Every row gives one point. Any point is a mix of the corners, with weights that add up to 1. It lies inside the corners' shape when no weight is negative. Is each point inside? If not, which corners have a negative weight?

Corners:
(1): [-40  37  18]
(2): [121 -43  17]
(3): [-31  26 -47]
(4): [-56 -33 -42]
Points:
[-30 -38 -68] -> outside (1)
[-2  5  6] -> inside
[  8 -13 -40] -> outside (1)
[-4 15  4] -> inside
[-31   9 -29] -> inside
[ 49 -33 -30] -> outside (1)
[ 54 -13  13] -> inside

Corners:
(1): [-16 -48 -20 -47 -13  37 -21 -30]
(2): [-19 -19 121  14 -21  67 -49 -37]
(3): [-25  27 -23 -23 -15  14  34 -31]
(4): [-40 -37  46   3  13 -28 -17   9]
(5): [-31  37 -34   7  39 -36 -28 -38]
(6): [-13  46  19  14  10   1 -11  26]
(7): [ 40 -13 -38  16 -16 -32  50 -18]
(8): [-37 -20 -24  16 -18  43  -1 -26]
(9): [-22  20 -29  -6 -38 -37 -11  -9]
Points:
[ -8  -3  20   2  -3   2 -11 -23] -> outside (8)
[-16 -24 -21  -8 -10  -1  -2 -34] -> outside (6)
[-10  -8  24   7 -12  15  -9  -1] -> outside (3, 5)
[-18 -12   6   5   5 -21  -3 -10] -> inside
[  0  10 -78  15  14 -60   7  20] -> outside (2, 3)
[-20  23  -2   7   6  -5 -12  -5] -> inside

Corners:
(1): [ 30   3 -45  57  16 -80 -82 -28 -24  23 -10 -35 -27 -42]
(2): [-10 -17 -26  45 -17  -9   7  49  74   3   7  23 -31  -5]
(3): [-49  31 -40 -52 -14  24 -26 -49 -48 -32  28   7  10  35]
(4): [-57  -6  -1  19  58 -11   9  32  -9   0  63 -16  52 -33]
(5): [  1  20  32  57 -28  -4  26  10 -37 -28   2  16 -13  -5]
(6): [-46 -10  23  34 -52  -1  46 -17 -45  25  42  46  53  49]
(7): [-76  27  15 -22  -3  -7   2 -15  -1  30 -32  32  52 -18]
(8): [ -2 -16  -4  34  58  15  41   2  40 -13 -13  29 -82 -36]
(9): [  25  -42    1   31   71   31  -72   54  -18    0  -34 -121  -57   12]
(10): [-54  26 -18 -19  38 -26  -5   9 -12 -17  23 -30  -9  47]
(11): [ 14 -20   7  11 -70 -78  10 -33 -28   8  69  -8 -29  29]
(12): [ 49  28  14 -29  18 -32   1  18  28  94  12 -41  24 -10]
(13): [  10   30  -12   23  -15   -3   28  -50  -31   32  -42 -114   38  -13]
(14): [ 16  52   6 -16 -28 -39 -28  31 -52  68  64 -56 -55  15]
(15): [-90  20  10  17 -18  37 -53 -92   6 -54  -7  38 -12  56]
Points:
[-19   2  -2  12  -6 -15  -3  -6 -23   9  28 -11   2  12] -> inside
[ -8   5  -1  13  11 -33 -18  17   1  33  27 -18 -33   7] -> outside (3, 5, 13)
[ -9  16  -6  23  12   4  -4   9 -17   0  15 -25 -15  11] -> outside (7, 11)
[ -7   7  27  14  -4  18  15  -4 -38   3  26 -28 -12  16] -> outside (1, 2, 7, 10)
[-16  11  -1  22   0   1  -7 -24 -12   0  -8 -30  -6   6] -> inside

Corners:
(1): [ 30 -50 -27  20 -50 -35 -30  58 -38  48 -56 -32  -7 -19   1 -24  66  68
  -1   7]
(2): [ -6  34  17  38  48 -78  26 -20   0 -27  18 -40 -48 -18 -63  -8  43  42
  23  15]
(3): [ 11 -65   9 -54  40  -2  67   7  25 -67 -35  47  29 -50  83  -4  11 -30
  69 -28]
(4): [-24 -34 -16  32 -34  48 -58 -31  17  48   9  46 -24  20 -53 -16  54  91
  40 -20]
(5): [ 74  41   9 -33 -40 -26  23 -43 -70 -49  34 -29  56 -24  57   0  59  30
  26 -32]
(6): [-53  23  55   7  48 -67 -92  56  10 -30 -15 -18 -96   2 -65  46  58  -9
 -65   7]
(7): [ 24  12  26  14  72  54 -84  73 -24  22  22  27 -86  -8  18  69   3 -75
  18  30]
(8): [-70 -36 -44  18   1 -81  35  18 -63  33  -4 -44   1 -34   5 -56   9 -22
 -45 -51]
(9): [ 72  -6  -7  -3  24   7 -46   3 -60 -22 -64 -41   9 -43 114  70  67 -72
  49  33]
(10): [ 40 -83  58  16 -40  64 -29  38  29 -64 -70  14  -4 -23 -52 -27  45  35
 -52 -12]
(11): [ 52  10  -2  24  49 -57 -59 -58  27 -72  15 -18  15  45 -92 -98  27  36
 -57 -69]
(12): [ -7  48   6  16  -8 -47 -71 -16  41 -40 -50  39 -59  32  27 -41   8 -22
  52   4]
(13): [-37  66 -39  38 -11 -77 -32  40  -5  37   8 -71 -71 -63  41  10  76   7
 -23   0]
(14): [-43 -34  40  -9 -51  66 -34  -1  -7  75  20 -45  55  -2 -26 -24 -47  -1
 -63 -29]
(15): [-21 -21 -38 -14  50  29  -2  20  63 -81 -92  32  10  45 -62 -45  -9 -69
 -71  18]
(16): [ 46 -54 -61  -5 -38  35   5 -24   0  11  44  -3  44   9  -5 -56 -50 -35
 -39  48]
(17): [ 86 -49 -15  30  49 -44 -34  -9  32 -50  12   8  20  35  28  49  38 -75
  34 -34]
(18): [ 19  39  39  25  -1 -70   2 -34  -9  63 -86  24  17 -39 -41 -40  30  52
 -55  49]
(19): [-40  71 -80  30 -47 -30 -76 -97 -47  59  20  -9  11   9 -27  29 -54  75
 -15 -60]
(20): [ -4 -21  27  38  20  48  50   4 -54  30  -2  38 -22 -28  72  11 -15  38
 -61 101]
(21): [  -9  -15  -11  -73    1    1   38  -66   66   -5  -49   -6  -55   63
   90   41  -55 -110   71    6]
Points:
[ -3 -44  30  -8  15  41  -1   9  43   7 -36  39 -27  20 -36 -33 -24  -7
 -20  44] -> outside (5, 8, 9, 13, 17, 19)
[-29 -43   3   1   8  -2  -4  27  21 -10 -27  -7 -35  -4  21   8  14 -33
  -2  14] -> outside (5, 7, 11, 18, 19)
[ 16 -25  -9   8  -4 -21 -14  12  -8   1 -25  -8  -4 -10   4 -14  32  17
   0  -5] -> inside
[  2  -8   0   4  15  -8 -48  -6  25  -1 -31   6  -5   5 -13  -8   5 -35
 -20 -10] -> outside (1, 2, 5, 20)
[  8  -4  -8  16   7 -16 -24   0  -6  -6 -18  -1  -4  -8  -8 -12  21   2
 -17   1] -> outside (21)
[  2  -5  -2  16  25 -22 -19   5  10 -21 -28   0 -31  -5 -12  -5  26  -7
  -5   8] -> outside (5, 14)
